Each point is reached from the start by the listed moves, each made once or not at all, plus a little noise. Say if it took an odd or an even number of moves. Then give how often each move was made.

Moves:
(1): 24, 11
(2): -2, 54
Start: 14, 4
Points:
36, 70 -> even (1, 1)
12, 59 -> odd (0, 1)
15, 6 -> even (0, 0)

Moves:
(1): 52, 13, 4, 24, -34, -13, -15, -53, -14
(2): -22, 43, 8, 29, 29, 6, 6, -21, 47
(3): 1, -14, 53, 5, -18, 7, -23, -7, 14
(4): -18, -32, 0, 61, 20, 0, -9, 19, -39
(5): 24, 8, 37, 18, 66, 30, 20, 28, -29
(6): 3, 3, 1, 10, -21, 34, 32, 19, 12
Start: 21, -11, 10, -28, -9, 4, 1, 2, -22
Points:
45, -4, 47, -12, 57, 34, 21, 30, -52 -> odd (0, 0, 0, 0, 1, 0)
2, 33, 18, 11, -1, 46, 39, 0, 37 -> even (0, 1, 0, 0, 0, 1)
57, -26, 16, 68, -43, 26, 9, -15, -63 -> odd (1, 0, 0, 1, 0, 1)
77, -9, 70, 10, -82, 32, -5, -40, -9 -> odd (1, 0, 1, 0, 0, 1)
59, -39, 70, 72, -62, 32, -14, -19, -49 -> even (1, 0, 1, 1, 0, 1)
54, -30, 14, 58, -23, -7, -22, -32, -76 -> even (1, 0, 0, 1, 0, 0)

Moves:
(1): 41, -2, 6, -12, 26, -19, 4, -6, 2, 4, 19, -12, -10, -7
(2): -19, 38, -8, -13, 35, -23, 2, -34, 14, -8, -36, 9, 10, -12
(3): 35, 10, 70, -5, 4, 6, -21, -3, 31, -8, -29, -18, 26, 1
(4): 0, -8, 10, 30, 12, 4, -20, -31, 1, 11, 2, 14, -11, 24
(5): -3, -33, 5, -11, 28, 4, 18, -23, -11, -6, -11, -4, -11, -15
(6): -6, 24, 0, -6, 28, 23, 28, 23, 22, 17, 2, 13, -10, 17
(7): 19, 19, -2, 12, -7, -17, 15, 19, 1, -31, -27, -7, -17, 33
(8): -15, -27, -2, 17, 20, -21, 4, 23, 42, -17, 29, -20, 16, 16
(9): 10, 2, -10, -1, -26, 5, 14, -25, 54, 20, 2, -2, 6, -6
(10): -11, 29, 14, 1, 10, -38, 15, -7, -25, 28, 9, -24, 20, 7
(11): -9, 17, 26, -10, -17, -6, 14, -15, 4, -20, 57, 39, -4, 2
(12): 16, -12, -4, 8, 11, -36, -22, 27, 21, 27, -36, 31, 17, -2
Start: -21, 8, -3, 6, -10, -6, -11, -9, 13, -33, 9, -2, 23, 13
Points:
-3, 47, 99, 3, 33, -53, 79, -17, 132, -49, 44, -26, 49, 68 -> even (0, 0, 1, 0, 1, 1, 1, 1, 1, 1, 1, 0)
23, -64, 71, 42, 40, -48, -40, -36, 151, 0, -36, -1, 68, 33 -> even (0, 0, 1, 1, 1, 0, 0, 1, 1, 0, 0, 1)
10, 20, 104, 53, -5, -45, -24, -15, 86, -101, 38, 3, 36, 89 -> odd (0, 0, 1, 1, 0, 0, 1, 1, 0, 0, 1, 0)
-4, 45, -20, -4, 61, -56, 44, -24, 122, -13, -92, 38, 16, 29 -> even (0, 1, 0, 0, 1, 1, 1, 0, 1, 0, 0, 1)
-18, 62, 20, -7, 21, -117, 50, -65, 76, -27, -32, 42, 47, 22 -> odd (0, 1, 0, 0, 1, 0, 1, 0, 1, 1, 1, 1)

Moves:
(1): -39, -5, 17, -33, 44, 0, -9, -10, 1, -23, 1, -2, 20, 27, 14, -56, -23, 20, 26, 28, -26, 9
(2): -25, -6, 8, -22, -12, -18, 2, 0, -5, 5, 7, -4, -11, -21, 43, 0, 19, -3, -9, 25, -6, 27
(3): 40, 12, -22, 31, 6, 4, -5, -4, 7, 44, 33, -25, 9, 5, 23, 12, 1, -21, -7, 26, 80, 5
(4): 40, -13, -24, 31, -1, 20, 55, 5, -26, 0, 3, -6, 5, -19, -8, 14, -64, -2, -12, 52, 13, 9
(5): 18, -28, -39, -22, -18, 48, 12, 16, 34, -1, 6, -3, 8, -30, -10, -18, 12, 21, 24, 22, 3, 10
(6): 11, 49, 17, 11, -3, -3, -31, -13, 27, -36, 7, -17, 25, 44, 7, 4, -28, -2, 5, -22, -11, 7
(7): -22, 23, -3, -19, 19, -24, 3, 8, 9, 1, 2, 23, -10, -3, 10, -3, 7, 3, -2, -22, -20, -15
(8): -13, -24, -20, -43, 18, 25, 16, 15, -12, -9, 6, 0, -4, -15, 4, 16, -20, 7, 22, -13, -6, 13
(9): 8, -17, 22, -1, -11, 12, -13, 5, 22, -7, 9, 2, -8, 26, 27, 4, 2, 14, 17, 14, 5, -22
(10): 16, 35, 7, -3, 2, 14, 18, 17, -10, 35, -19, 4, 5, -2, 67, 22, -6, 50, 25, -8, 15, 25
(11): 5, 7, 15, 35, 0, -27, 5, -29, -11, 26, 18, -7, -5, -4, -1, 22, 20, -27, 2, -29, 16, -19
(12): -22, -3, -13, -1, 4, 10, 19, 5, 19, -18, -30, -17, -6, 18, -18, 14, 21, -19, -15, 7, -20, 10
(13): 12, -2, -17, 17, -15, -18, 21, -10, -5, 34, 12, 6, 20, -23, -10, 0, -58, -56, -19, -31, 26, 12
(14): -16, 13, -10, -33, 16, 9, -24, 17, 14, 15, 13, 5, 2, -14, -16, -14, -9, 7, 20, 9, -24, -1
(15): 9, -1, 13, -28, -54, 19, 24, 3, 1, -12, 19, 8, 12, 26, 37, -4, -10, -1, 9, 64, 36, 25
(16): 27, 4, 25, 13, 3, -20, 36, -7, -34, 6, 1, -28, -32, -8, 27, -11, 9, -13, -10, -2, -1, 13
(17): 10, -13, 17, 9, 8, 7, -19, -29, -11, -3, 0, -7, 2, -20, -28, 13, 21, -13, -29, -10, 6, -48
(18): 11, -20, -1, -15, 0, -13, 17, -11, 3, 18, 12, 10, -5, -10, -27, 8, -4, -16, -18, 2, -6, 19
(19): -22, 23, -25, 29, 0, 1, -15, -18, 9, 16, 10, -7, -22, 0, -14, -19, 0, 3, -20, 3, -32, -11
(20): -13, 5, -29, 36, 14, -27, -4, -34, -9, -6, -45, -22, -7, 13, -9, 12, -15, 20, 8, -38, -6, -32
Start: 23, 53, -2, 17, 33, -4, 6, -14, -2, -15, -15, 32, 26, -12, -17, 8, 8, -11, 19, 19, 27, -1
Points:
32, 98, -5, -17, 62, -20, 44, -64, -18, 71, 20, -24, 20, -44, 140, -19, 34, 31, 79, 85, 100, -3 -> even (1, 1, 1, 0, 1, 0, 1, 0, 0, 1, 1, 0, 0, 1, 1, 1, 1, 0, 0, 1)
30, 120, -55, 89, 98, 11, -39, -66, 42, -11, 16, -40, 50, 70, 9, -35, -128, 26, 58, 93, 25, -37 -> even (1, 0, 1, 1, 0, 1, 0, 0, 1, 0, 0, 0, 0, 1, 0, 0, 0, 0, 1, 1)
-15, 72, -41, -57, 68, 28, 2, -16, 86, -28, 53, 32, 30, -12, 10, -71, -81, 33, 54, 131, -77, 29 -> even (1, 1, 0, 1, 1, 1, 1, 0, 1, 0, 0, 0, 0, 1, 0, 0, 0, 1, 1, 0)
88, 118, -37, 85, 56, -49, 65, -82, -23, 27, -43, 24, 60, -33, -15, 77, -139, -27, -22, -58, 42, -24 -> even (0, 0, 0, 1, 0, 1, 1, 0, 0, 1, 0, 0, 1, 0, 0, 0, 1, 1, 0, 1)
94, 74, -43, -22, 61, 107, 88, 12, -2, -27, -30, -35, 33, -57, 10, 47, -56, 25, 49, 53, 2, 38 -> odd (0, 0, 0, 1, 1, 1, 0, 1, 0, 1, 0, 1, 0, 1, 0, 1, 1, 0, 0, 0)
-7, 148, 15, 0, 25, 8, -57, -7, 53, 13, 12, 17, 17, 22, 99, 5, -16, 58, 58, 42, -26, 24 -> even (0, 1, 0, 0, 0, 1, 0, 0, 1, 1, 0, 0, 0, 1, 0, 0, 0, 0, 1, 0)
-22, 105, -61, -1, 10, 28, -26, -38, 70, -23, 13, -43, 16, 72, 68, 31, -29, -4, 49, 95, 42, 20 -> even (0, 1, 1, 0, 0, 1, 0, 1, 1, 0, 0, 1, 0, 1, 1, 0, 0, 0, 1, 1)
86, 93, -52, 29, 40, 44, 13, 3, 33, 104, 35, 8, 45, -57, 47, 31, 25, 18, 84, 40, 117, 17 -> odd (0, 0, 1, 0, 1, 0, 0, 0, 0, 1, 1, 0, 0, 1, 0, 0, 0, 0, 0, 0)
